Each row of a before or after table is a point. The points were changed in one or more steps. Then noise was added and the rows were shuffled. The steps act on how far a point lies along the listed directions, d1 being the first. What was done? A step turns or swaps two directions, mirrors them in a line or flattens them onto one, adds a multiple of one to another, or multiplies one. Angles are multiples of 10 degrees, from the lower direction toward the higher: turns from -170 to 170, lines from 10 to 170 but not 90. Use the fewest steps. Two steps may share a direction if one is a turn and the other turns, adds or multiplies; they go together, in the order done. Otherwise the lowest direction goes first.

Directions:
(1): [ 0.19 -0.22 -0.39]
(2): [0.44 0.09 0.17]
(3): [-0.01 -0.42  0.24]
Before, 10 rows:
[[-0.34  0.10 -0.10]
 [-0.30  0.29 -0.01]
 [-0.09  0.22 -0.16]
 [ 0.45 -0.16 -0.16]
 [ 0.13  0.30 -0.13]
 [ 0.40  0.13  0.04]
 [ 0.39 -0.43 -0.01]
 [ 0.21  0.22 -0.02]
 [ 0.40 -0.09 -0.17]
 [ 0.04  0.16 -0.21]]
After:
[[-0.28  0.06 -0.18]
 [ 0.04 -0.52 -0.63]
 [-0.02 -0.44 -0.58]
 [ 0.00  0.06 -0.33]
 [-0.06  0.54  0.27]
 [ 0.19 -0.75 -0.37]
 [-0.04  0.27 -0.10]
 [-0.19  0.14 -0.24]
 [-0.32 -0.16 -0.23]
 [ 0.18  0.33  0.15]]
Steps: multiply d1 by 2; mirror d2 and d3 in the line at 80 degrees

Directions:
(1): [-0.14  0.23  0.43  0.24]
(2): [-0.39  0.24 -0.07 -0.32]
(3): [ 0.06  0.36 -0.33  0.27]
(4): [-0.37 -0.27 -0.14  0.29]
Before (13 x 4):
[[ 0.14 -0.03 -0.15 -0.15]
 [-0.41  0.33  0.53 -0.13]
 [ 0.19  0.01 -0.06 -0.04]
 [-0.09  0.35 -0.04 -0.43]
 [-0.03  0.13  0.16  0.51]
 [-0.72  0.46  0.11  0.08]
 [-0.57  0.20  0.20  0.49]
 [ 0.11  0.13 -0.13 -0.18]
 [ 0.16  0.10  0.13  0.17]
 [-0.26 -0.07  0.12  0.09]
 [ 0.17  0.35 -0.32 -0.16]
 [-0.07 -0.56  0.06  0.06]
 [-0.76  0.18  0.33  0.15]]
After:
[[-0.58  0.36  0.45  0.03]
 [ 0.21  0.16  0.10  0.05]
 [ 0.01  0.12 -0.17 -0.20]
 [ 0.18  0.02 -0.05 -0.02]
 [-0.53  0.42  0.26 -0.12]
 [ 0.11  0.39  0.35  0.16]
 [-0.24  0.02 -0.23 -0.30]
 [ 0.23  0.00  0.03  0.12]
 [-0.78  0.13  0.34 -0.02]
 [-0.68  0.12  0.10 -0.22]
 [ 0.38  0.27  0.13  0.10]
 [-0.31 -0.06  0.07  0.00]
 [-0.18 -0.51 -0.12  0.08]]
Steps: swap d1 and d2; flatten d3 and d4 onto the line at 120 degrees

Directions:
(1): [-0.45 -0.24  0.18  0.24  0.33 -0.07]
(2): [ 0.04 -0.16 -0.56  0.35  0.01  0.09]
(3): [-0.45  0.31 -0.26 -0.26 -0.02  0.18]
(4): [-0.03 -0.29 -0.22 -0.38  0.04 -0.44]
(5): [ 0.23  0.25 -0.09 -0.06  0.58 -0.03]
Before (11 x 6):
[[ 0.07  0.05 -0.12  0.04 -0.23  0.13]
 [ 0.00  0.03  0.09 -0.28 -0.31  0.20]
 [ 0.30  0.20  0.06  0.20  0.04  0.08]
 [ 0.05 -0.28 -0.07  0.26  0.28  0.03]
 [ 0.40  0.44 -0.50 -0.34 -0.08 -0.09]
 [ 0.37 -0.20 -0.08 -0.05 -0.33 -0.24]
 [-0.29  0.00  0.37 -0.08  0.12  0.19]
 [-0.22 -0.92 -0.04 -0.11  0.46 -0.48]
 [-0.27 -0.17  0.05 -0.22  0.27 -0.02]
 [ 0.24 -0.04  0.28 -0.33 -0.03 -0.22]
 [-0.87  0.06  0.02 -0.28  0.19 -0.28]]
After (11 x 6):
[[-0.08 -0.30  0.27  0.08  0.26  0.00]
 [ 0.15 -0.02 -0.18  0.00 -0.20 -0.03]
 [ 0.15  0.30 -0.19 -0.09 -0.12  0.08]
 [-0.14 -0.41  0.65  0.49  0.19 -0.33]
 [-0.16  0.05 -0.35 -0.34  0.00 -0.22]
 [-0.13  0.09  0.07 -0.50  0.17 -0.16]
 [ 0.16 -0.18  0.15 -0.27 -0.22  0.07]
 [-0.27  0.02 -0.24  0.18  0.12  0.28]
 [-0.09 -0.09  0.49  0.08 -0.14  0.24]
 [ 0.63  0.08 -0.48 -0.34  0.41 -0.54]
 [-0.86 -0.40 -0.01  0.07  0.69  0.07]]
Steps: turn d1 and d4 by -40 degrees; add 0.7 times d4 to d5; multiply d3 by -1
